Each row of a before or after table is a point. The points were changed in one or more steps. Then noise was added and the rows were shuffled. The steps act on how far a point lies along the listed directions, d1 being the first. What was done? A step turns or swaps two directions, mirrors them in a line or flattens them onto one, adds a multiple of one to another, or multiplies one. Angles are multiples of 10 degrees, from the lower direction toward the higher: turns from -170 to 170, lines from 10 to 170 but not 90. Use the fewest steps. Two steps may share a direction if one is a turn and the other turns, adds or multiplies; they go together, in the order done. Otherwise the lowest direction goes first.
In the rows, 128 means zero.

Directions:
(1): [ 87 130 183]
(2): [119  60 124]
(3): [182 119 169]
Before (13 x 3)
[[164 113 108]
 [132 115 136]
 [131 126 111]
 [ 81 132 126]
 [ 86  91 120]
 [115 145 136]
 [ 78 148 125]
 [107  93 116]
 [ 95  91 140]
 [ 87 148 129]
 [158 145 113]
 [122 126 105]
 [149 142 102]]
After (13 x 3)
[[133 115 105]
 [ 87 128 103]
 [165  89 128]
 [104  17 105]
 [137 120 114]
 [125  92 135]
 [163 168 117]
 [ 82  13 119]
 [ 83  10  97]
 [ 96 176 108]
 [ 91 174 100]
 [167 183 131]
 [118 177 128]]
Steps: turn d1 and d3 by -30 degrees; multiply d2 by 3

Directions:
(1): [120 163 149 187 148 153 124  43 105]
(2): [158 174 171 128 114 124 221 143 138]
(3): [208 131  78 162  81 158 119 138 104]
(4): [ 98 153  65 125 144  82 162 130  58]
(5): [191 124 138 109 145  44 109  87 140]
Before (13 x 9)
[[103 173 138 151 112 171 193 139 112]
 [116 131 142 143  90 187 166 129 123]
 [ 94 134 103 109 140 130 165 153  88]
 [ 59 111  74  90 156 153 131 184  94]
 [ 50 131 165 127 147 197 181 179 149]
 [103 139 116 147 132 149 108 145 118]
 [172 107  72  95  84 101 151 194 122]
 [189 117 178 125 103 128  82 150 190]
 [ 87 124 147 138 100 199 149 207 138]
 [ 56 109 128  94 122  98 168 232 125]
 [107 143 166 120 106 184 138  74 174]
 [108 102 159  84 128  87  97 198 182]
 [ 54 140 162 125 189 117 130  99 137]]
After (13 x 9)
[[133 106 133  81 123  82 151 157 157]
 [112 159 127 139 102 143 208 121  87]
 [103  99  46  72 176  76  91 138  90]
 [ 96 128 165 138  93 193 123 180 159]
 [107 115 128  85 125  46 177 213 114]
 [150 132 109 100 140  74 159 127 105]
 [104 159 116 131  88 196 177  97 123]
 [128 128 108 131 147 124 120 124 122]
 [135 205 133 142 116 111 250 132  98]
 [ 70 157  93 122 127 120 194 197  81]
 [103 139 105 138 147 111 102 127 102]
 [ 84  97 130  92 124 128  94 226 174]
 [ 95 170  94 122 144 120 234 188  90]]
Steps: flatten d1 and d3 onto the line at 20 degrees; multiply d2 by 2; turn d4 and d5 by 70 degrees

Directions:
(1): [149 138 128  97 185 130 101 124 107  36 193 171 100 150]
(2): [106 108  24 183 142 120 151  88 176 119 146 166 149 131]
(3): [179 151 135 124 130  33 142 152 198 135 168  96 107 100]
(4): [185  66 124 196  86 115  78 119  93  83 112 106 110  93]
Before (12 x 14)
[[144 165 125 110 148  80 151 139 179 128 173 121 107 119]
 [143 123  84 140 126 114 121 109 145 131 151 151 139 133]
 [120 116 154 133  89 164 104 127  75 137  94 113 131 136]
 [138 136 151 122 129 141 124 133 115 137 129 128 114 125]
 [127 123 119 148 115 124 130 124 119 128 124 114 129 131]
 [123 106 161 144 103 130 120 133  95 117 100  97 128 117]
 [125 145 149  93 128 132 123 145 126 144 133 126 136 137]
 [113 141 164  77 149 174 143 128  98 136 135 145 122 155]
 [112 165 122  77 139  97 169 141 162 157 148 131 123 128]
 [131 122 135 125 124 161 122 109 100 123 121 127 125 142]
 [136 105 158 147 102 124 126 131 108 159  87 111 143 108]
 [120 138 152 118 129 107 146 141 163 165 126  91 121 127]]
After (12 x 14)
[[151 145 194 103 119 139 113 150  98 142 120 110 103 120]
 [175 101 229 110  84 152  99 153  56 136  94  80  99 112]
 [164 159 228  85  82  92 112 174 110 165 111  60 106 115]
 [119 139 109 138 129 111 146 125 142 132 138 121 132 137]
 [162 127 158 127 109 115 123 128 124 137 125  95 114 121]
 [134 156 222  79 117  96 134 170 116 139 120  72 114 119]
 [133 154 207  83 127 104 145 161 126 178 108 102 133 121]
 [118 112   7 175 142 119 139  77 176 123 165 186 156 142]
 [ 91 112 114 114 119 183 129 115  76 127 104 151 133 139]
 [ 91 134 103 121 155 187 129 105 100  97 143 171 126 152]
 [141 132 197  89 106 151  95 156  79 139 106 104 126 129]
 [ 93 136 179  94 138 171 129 138 104 154 106 109 124 151]]
Steps: turn d3 and d4 by -120 degrees; turn d1 and d4 by 40 degrees; multiply d2 by 3

Directions:
(1): [164 131  82 195  82  47 137 137 108 122  90 177 108 144  87 153 100 140
 189  96 162 171 104 139]
(2): [ 96 151 150  79  90 130  80 170 171 117  94 147 121 114 136 167 111 131
 112 165 152 142  98 249]
(3): [112 130 103 106  75 116  96 111  94 145 138  96 165  43 146 198 165 103
  98  80 106 193 109  95]
(4): [149 118 195 137 114  90 199 156 142 149 231 117 156 105 156 124 108 115
 154 154 141 145  59 139]
(5): [143 134 188 133  96 158 183  89 103 137  48  72 160 180 152 135  92  58
 135 114 138 163 149 147]
Before (8 x 24)
[[ 90 120 171  92 119 121 117 153 143 141 229 120 151  39 151 148 138 134
   96 152 121 144  77 134]
 [102 111 166 113 122 120 167 128 114 163 223  71 158  34 190 147 167 125
   91 122  89 142  89  71]
 [128 118  58 145 121  91 108 140 120 131 152 183 108  97 107 138 148 143
  147 115 122 153 124  96]
 [155 132 141 182 143 127 212  99  88 144  95  96 139 200 121  80 108 101
  192 113 132 144 154  91]
 [129 128  96 141 127  98 124 135 110 120 113 142 122 139 126 149 124 148
  149 118 122 140 122 124]
 [117 131 106 134 164 150  89 117 137 113 141 122 118 148 108  91 117 141
  116 131 111 115 152  87]
 [116 120 104 116  96 126 107 134 128 141 150 121 138  68 133 155 160 143
   96  96 121 156 107 121]
 [172 122 151 175 160 124 205 110 119 146 160 115 134 181 124  92 108 117
  180 123 133 120 141  64]]
After (8 x 24)
[[154 116  74 168 150  77 137 134 115 150 235 153 126  85 109 131 162 168
  164 102 114 135 109  23]
 [121 123  51 156 162  90 122 138 102 143 211 145 122  81 106 104 182 176
  159 106 100 128 121  40]
 [ 97 126 153  71 132 193 132 110 127 143 120  94 151 115 169 130 146  75
   88 142 101 142 159 126]
 [127 126 106 173  48   8 134 177 121 146 175 161 118  36 134 197 128 163
  161 105 147 196  34 152]
 [125 128 148 154  78  50 131 171 142 127 170 176 122  87 110 162  88 147
  163 145 168 169  54 186]
 [114 130 145 102  83 144 116 138 142 137 105 111 139 103 142 153 133 122
   98 118 136 156 110 182]
 [106 128 133  95 153 156 122 127 121 125 126 103 138 136 157 135 136 131
  109 138 103 117 140 125]
 [127 136 144 137 128 167 126  82 108 125  81  73 151 170 129 113  98  80
  117 105 113 160 163  90]]
Steps: add 1.5 times d4 to d5; turn d1 and d5 by -150 degrees; turn d2 and d3 by -50 degrees

Directions:
(1): [ 84 137 129 104 156 169 118 140  75 124 102 137 184 228 205 138 115 153
 191 116  93  83  99 126 110 160  36 132 117 125 143 119 108 193  69  89
 114  88 134 173 189 111 144 127 105 114 144 115 125 143 165 177 113 205
 169 110  99 140 147 141 244 126  78 132]
(2): [182  86 140  89 137 112 145  93 146 155 121 232  86 147  96  86  74 175
  95  83 140 124 179 153 157 149 187  75 113 109 153 102 110 218  54 117
 168 146  95 110 134 126 122 171  85  97 142 102 125 189 174 141 121 180
 112  47 187 146  64 106 104 123 154 167]
(3): [126  94 174  68  94 104 161 119 189 106 100 118  72 138 193 153 132 104
  74 142  69  48 104 109 141 176 153 124 129  81 141  98 134  45 112  83
 116 126 186 119  97 161  97 129 129 113 185 136 167 107 120 162 179 130
  49 127 131 157  78  89 141 152   7 102]
Before (10 x 64)
[[137 127 134 117 151 149 123 119 127 135 115 155 149 167 148 114 113 153
  139 115  98 128 151 128 133 141 108 110 120 113 138 116 112 161 114 110
  117 102 120 142 159 123 140 123 119 132 133 123 130 154 139 156 137 165
  135  96 137 120 102 135 146 135 131 135]
 [139 130 129  92 154 145 138 126 106 135 125 183 129 194 153 119 109 153
  151  93 102 108 137 128 138 149  95 115 116 120 136 113 108 209  79  92
  131 120 117 146 166 118 146 148  85 119 144 106 122 164 178 163 126 186
  150  87 124 149 122 146 180 116 109 147]
 [155 101 170 102  83  90 145 135 204 115 122 104  81  90 125 155 134  94
   60 167  84  81 117 121 143 129 198 134 134 105 126 127 153  32 156 119
  105 145 193 103  84 166  89 132 158 115 163 133 164  72  93 116 185  76
   32 170 130 145  88  96  86 144  69  91]
 [147 112 172  88  88  93 167 109 198 139 116 154  72  87 133 152 114 111
   54 146 110  83 137 105 131 154 191 107 136  97 138  93 155  36 138 109
  146 147 156 113  73 172  97 120 146 112 144 145 164 118 116 133 172  96
   47 120 148 139  65  89  92 137  73 103]
 [118 116 104 136 143 146 134 135 105 121 116 146 149 153 130 139 129 156
  152 127 145 150 132 135 140 138 107 120 118 136 145 138 135 196 131 135
  133 121  99 125 153 113 141 124 112 128 133 114 115 148 146 127 106 164
  157 105 123 118 145 133 149 111 150 163]
 [ 90 129 142 138 119 142 123 153 110 109  86 100 142 171 183 151 144 104
  173 145  91  96 100 118 124 140  77 144 141 108 134 132 129  73 131 102
  117 110 155 156 143 128 104 112 144 121 140 143 142 126  97 136 138 157
  123 146 100 138 156 138 182 124  77  96]
 [145  87 168  79  94 106 145 126 225 102 111 131  49 112 169 145 141 113
   58 138  88  59 128 130 156 169 189 117 125  77 142 108 127  49 112 105
  131 124 182 102  85 169  89 134 152 122 165 137 172  89 109 148 171 118
   39 133 146 143  86  89 112 136  40 117]
 [130 114 151 120 127 144 149 125 121 110 125 141 127 169 148 140 125 144
  133 110 114 140 118 139 131 139 142 142 120 104 142  96 132 160  77 135
  139 131 108 149 143 140 143 131 115 118 133 121 118 153 148 139 124 154
  123  76 140 141  94 125 150 131 106 137]
 [158  97 165 119  83  87 166 114 193 109 112 109  65  62 137 161 147  74
   47 167 106 106 119 107 154 135 187 147 154 114 133 105 136   7 162 106
  109 153 186  97  52 153 109 118 142 136 158 158 160  98  95 106 178  75
   16 133 135 144  85 101  71 146  80 103]
 [148 114 149 101 135 129 136 127 142 133 132 170 116 165 154 102 106 152
  144 108 122 108 136 132 140 151 120 121 134 123 136 103 114 161  66 101
  139 115 129 124 141 107 142 137 103  97 162 121 117 155 161 146 103 160
  136  93 133 145  94 126 173 132 132 147]]
After (10 x 64)
[[117 117 154 118 119 143 146 129 123 110 125 132 131 176 162 144 130 139
  137 115 106 129 112 136 130 142 132 144 125 101 143  95 135 148  80 125
  134 124 116 151 139 152 144 126 118 123 136 118 123 145 147 144 127 154
  116  82 132 150  92 124 164 134  84 128]
 [124 126 139 121 141 151 125 125 133 128 114 143 146 172 165 128 121 149
  142 121  85 111 134 121 133 145 101 110 118 112 137 117 107 144 118 105
  110  99 131 145 162 125 143 120 127 131 139 126 135 148 133 164 146 172
  128 101 129 121 101 131 158 140 111 127]
 [153 111 159  99 103  95 159 105 184 148 114 168  83  98 123 139 110 123
   60 137 122  96 147 115 135 148 191  99 133 108 142  91 155  72 129 115
  157 147 138 120  84 162  99 129 138 113 130 146 149 130 127 136 160 110
   66 104 149 135  70  96  90 130 107 113]
 [151  90 165  81 104 106 146 122 209 103 114 146  53 114 160 133 133 121
   64 130 101  70 134 133 153 167 191 110 124  81 145 109 120  72 103 107
  138 124 174 103  93 168  92 134 148 123 164 130 167  97 115 147 161 128
   53 125 148 139  86  89 113 130  56 127]
 [125 133 135  81 146 152 145 129 114 118 116 166 127 201 186 140 118 140
  154 102  82  82 118 113 136 161  83 127 120 112 135 105 111 175  81  73
  117 110 138 150 160 125 144 148  99 121 158 109 137 151 169 173 145 185
  135 102 107 152 126 141 200 120  71 127]
 [172  93 153 127  91  90 157 115 171 121 123 136  71  56 110 142 135  91
   63 152 125 129 144 120 160 117 189 136 152 128 135 107 132  49 150 122
  127 162 160  94  62 149 116 127 133 132 142 147 142 121 109  97 161  86
   40 114 150 134  85 103  57 135 123 121]
 [114 119 111 129 138 143 141 139 111 113 107 138 150 155 147 141 135 147
  153 135 137 139 122 128 143 143  96 124 120 132 143 138 142 177 132 132
  132 120 110 127 146 107 138 114 114 128 143 114 122 139 146 128 116 162
  144 119 118 124 149 128 157 118 133 156]
 [169 100 159 108  97  88 142 126 198 127 122 129  91  86  94 138 127 116
   67 157 105 102 135 130 143 122 207 126 132 110 129 128 149  67 145 127
  118 150 176  99  93 154  96 135 155 108 149 125 150  91 101 107 168  87
   46 154 140 138  90 101  78 138 106 110]
 [ 95 126 150 135 108 131 126 154 123 100  83  80 125 161 184 164 154  89
  153 162  81  88  93 113 129 141  91 152 144  97 134 129 133  37 151 101
  112 114 165 149 124 143  95 108 155 119 150 149 151 112  85 135 154 137
  111 159  98 141 151 131 167 133  58  86]
 [139 116 158  93 130 134 135 136 139 127 132 154 122 172 173 113 113 148
  149 114 104  93 121 127 134 160  97 124 135 118 137 104 115 138  65  87
  132 109 146 129 145 110 141 137 110  96 174 122 124 145 154 151 109 161
  128 102 126 153  96 124 190 134 105 135]]
Steps: add 0.5 times d1 to d3; turn d1 and d2 by -20 degrees

Directions:
(1): [162 150 116 139 188 107 111  43 131 156 146 141 138 153  64 189 147 152
  81 128 168 123 122 164 150  33 142 161  71  98 120 123 114  87 129 156
 144 148  94 144 108 114 213 132 124 154 114 129  29 119  15 121 128 181
  95 134 215 115 122 193 154 110 102 163]
(2): [ 83 111 119 135 151 198 138  86 122 155 106  71  86 143  93 140 162 141
 148 186 178  28 169  75 140 179 172  91 106  96 182 155 116  65 165 123
 200 111 213 181 147 136 175 150 122 163 129 148 130 178 163 102 173  96
 189  89 123 108 177 162  96 116 181 174]
(3): [142  54 148 140 206 213 159 157  81 114 192 113 109 180 104 113  95 150
 115 172  47 155 113 128  64 192 174 134  88 125  91  97  62 152  78 131
 126  91 113  71 101 138 185 122 105 122  77  90 129 189 118  63 154 179
 143 106  91 138  51 134 139 153  97 125]
Before (12 x 64)
[[ 96 165 122 112  78  94 119 108 151 155  85 121 137  98 135 134 155 111
  155 101 190  83 141 127 167 107 114 123 153 113 164 152 173 104 173 136
  150 145 168 177 155 120 131 132 118 141 159 158 144 113 156 157 126  82
  131 134 144 114 188 140 116 115 174 155]
 [125 228 100 105  38   7  95  71 180 155  60 164 162  74 146 148 171 103
  139  72 227 110 142 133 217  33  67 112 167 124 156 176 219 102 183 122
  128 171 138 193 157 112  60 121 165 127 188 162 117  38 121 210  89  63
  105 164 186 108 227 127 123  87 158 160]
 [122 125 121 137 129 152 126 123 126 124 113  98 125 130 119 130 134 136
  131 145 162  88 141 108 142 146 134 129 130 116 148 134 124 103 152 134
  151 131 144 145 137 138 141 147 122 156 142 126 124 129 141 114 155 121
  137 114 126 113 148 141 116 120 148 165]
 [142 120 126 124 130 131 122 138 132 114 139 140 133 127 152 119 132 127
  140 130 117 132 125 133 127 138 117 130 134 133 117 135 117 148 128 135
  117 131 128 126 122 131 125 121 131 118 124 118 139 122 116 138 110 121
  123 132 118 138 117 115 135 135 114 122]
 [115 118 137 121  97 124 126 162 136 104 111 131 141 108 174  95 132 116
  143 118 118 138 126 104 117 150 106 128 153 154 123 142 136 161 123 127
  119 127 140 133 150 132  86 131 133 118 134 119 163 122 171 134  99 102
  160 139  88 137 112  87 108 126 138 116]
 [148 120 118 146 131 116 120 114 142 133 120 135 128 144 112 129 137 136
  124 133 132 130 118 133 125 111 131 139 103 121 130 118 111 115 124 139
  125 131 130 118 105 125 148 131 120 123 126 142  93 127 111 120 129 127
  126 117 133 140 138 136 140 137 136 137]
 [136 146 119 135 140 142 101 116 133 135 119 119 131 119 120 147 139 131
  124 121 152 118 139 118 135 116 121 128 115 128 140 129 126 108 148 143
  128 141 141 155 131 125 140 122 136 132 136 141 125 117 121 129 125 134
  133 127 143 118 145 147 135 123 145 159]
 [ 91 112 143 123 137 156 137 146 121 137 125  94  93 138 133  99 134 123
  151 155 130 103 152  86 142 167 136 106 138 136 152 143 110 128 149 115
  152 113 156 142 135 141 123 144 135 138 115 143 163 143 179 129 148  91
  169 125  73 120 142 119 109 122 159 143]
 [ 94 143 106 135 125 165 152  91 146 150 106  91 103 119 122 147 157 133
  143 159 148  58 174  89 128 144 153 115 137 126 180 145 124  94 164 116
  169 130 187 170 134 140 133 129 133 145 135 146 142 143 157 128 157 111
  150 110 122 120 174 133  84 132 161 141]
 [ 65 101 128 118  96 163 153 170 121 114  89  95  97 118 156  87 135 118
  169 164 130  72 157  72 124 242 139  79 156 128 168 153 131 125 142 107
  155 106 213 159 162 154  99 136 125 135 137 146 192 161 245 111 148  71
  196  96  70 126 165  91  90 123 169 141]
 [126 123 136 124 146 131 122 128 146 127 139 125 134 116 129 137 126 133
  105 141 125 125 119 150 134 117 125 140 122 110 113 131 123 127 119 122
  130 135 118 117 136 127 144 120 140 133 114 125  99 115  95 125 133 130
  115 133 152 142  95 137 135 128 103 127]
 [ 96 122 113 127 117 164 140 128 120 132 102  96  97 127 126 113 140 132
  160 149 132  83 156  86 150 171 148  95 127 120 169 147 134 105 151 109
  157 106 176 156 142 146 114 147 134 132 140 142 157 146 176 121 148 107
  185 114 124 111 171 117  95 118 161 150]]
After (12 x 64)
[[119 112 131 136 124 159 132 150 122 115 116  98 130 129 135 110 125 134
  141 143 136 100 133 101 131 175 136 123 134 125 138 128 118 123 143 130
  133 122 146 126 134 138 123 140 125 144 140 125 147 137 170 116 151 119
  145 114 103 118 136 123 119 126 147 155]
 [141 121 126 141 107 106 119 150 141 123 112 141 130 125 139 105 124 129
  133 132 118 142 111 129 121 133 120 134 122 134 133 122 126 137 125 135
  108 126 129 111 109 133 112 129 128 111 132 135 127 114 149 127 120 112
  123 121 103 149 143 110 136 144 139 116]
 [161  41 155 131 228 216 180 170  62 113 217 127 118 196  98 100  79 151
  110 177  11 182 105 127  48 210 178 123  85 127  61  95  52 178  58 124
  108  73  98  42  87 146 184 105 108  99  64  68 141 193 115  49 150 181
  141 114  80 135  29 128 148 155  72 145]
 [102 118 113 133 143 184 144 118 112 136 115  86  90 144 110 116 141 140
  154 162 124  83 151  87 142 175 158  94 111 112 166 137 114  97 144 114
  157  99 172 152 136 148 143 153 131 136 129 134 141 158 152 100 162 123
  188 112 127 108 165 135  96 122 159 154]
 [108  72 148 123 165 195 156 156  94 133 162 104 115 155 112 106 115 135
  144 153  86 120 119 126  90 189 169 128 116 121 117 112  97 139 109 136
  142 104 152 104 127 138 192 120  93 130  97 109 157 180 156  78 151 139
  157 108  86 128  91 141 130 144 137 155]
 [ 99 121 130 123 151 151 129 108 121 155 117  96  97 147 109 121 151 128
  136 160 156  83 158  92 152 130 147 109 116 118 161 142 107 104 160 122
  169 114 158 162 129 139 152 148 136 147 114 151 131 140 145 128 149 100
  164 122 108 108 157 148 116 108 156 165]
 [ 77 107 114 131 167 176 140  82 124 146 105  86  92 149  81 149 162 149
  131 187 183  38 167  86 144 171 171  97  97  86 176 158 112  63 151 134
  192 119 210 187 151 145 199 139 115 170 123 148  96 174 153  90 164 111
  188  91 151 107 174 166 104 101 163 193]
 [ 96 113 118 132 139 192 164 122 130 136 128  86  98 132 134 127 134 132
  146 174 105  75 165  82  97 182 156 116 140 130 163 132 106 113 145 113
  161 115 180 140 122 151 128 127 129 136 119 129 162 159 177 109 164 113
  156 104  90 127 142 114  85 147 143 130]
 [116 128 137 116 113 117 124 152 153 118 124 128 134  96 152 119 126 126
  117 129 117 133 119 145 134 125 110 131 149 120 114 140 137 139 123 114
  122 137 123 117 144 125 109 118 140 120 118 126 130 108 123 139 126 111
  115 145 133 143 101 115 122 129 113 111]
 [132 119 126 131 134 165 111 158 115 120 137 117 131 117 142 119 122 127
  135 123 115 137 131 117 109 159 126 124 129 143 122 114 109 140 130 137
  110 132 140 131 128 126 127 111 137 117 127 130 160 133 153 119 125 132
  144 126 106 128 125 127 137 134 145 136]
 [127 118 130 134 167 140 122  81 124 131 131 122 133 143 108 149 150 136
  106 146 151 112 136 119 134  99 147 143  96 117 130 143 111 113 124 150
  157 133 134 156 135 128 183 135 126 148 114 118  81 134  85 111 121 150
  149 131 154 125 104 153 120 106 127 159]
 [144 130 126 131 137 124 119 121 144 122 131 140 133 125 142 134 139 128
  135 132 143 124 127 132 137 114 117 137 129 125 121 137 117 137 139 139
  132 133 124 135 114 124 142 129 131 125 123 119 116 114  93 134 106 126
  119 130 143 132 122 129 134 123 113 132]]
Steps: mirror d1 and d2 in the line at 110 degrees; multiply d3 by -1
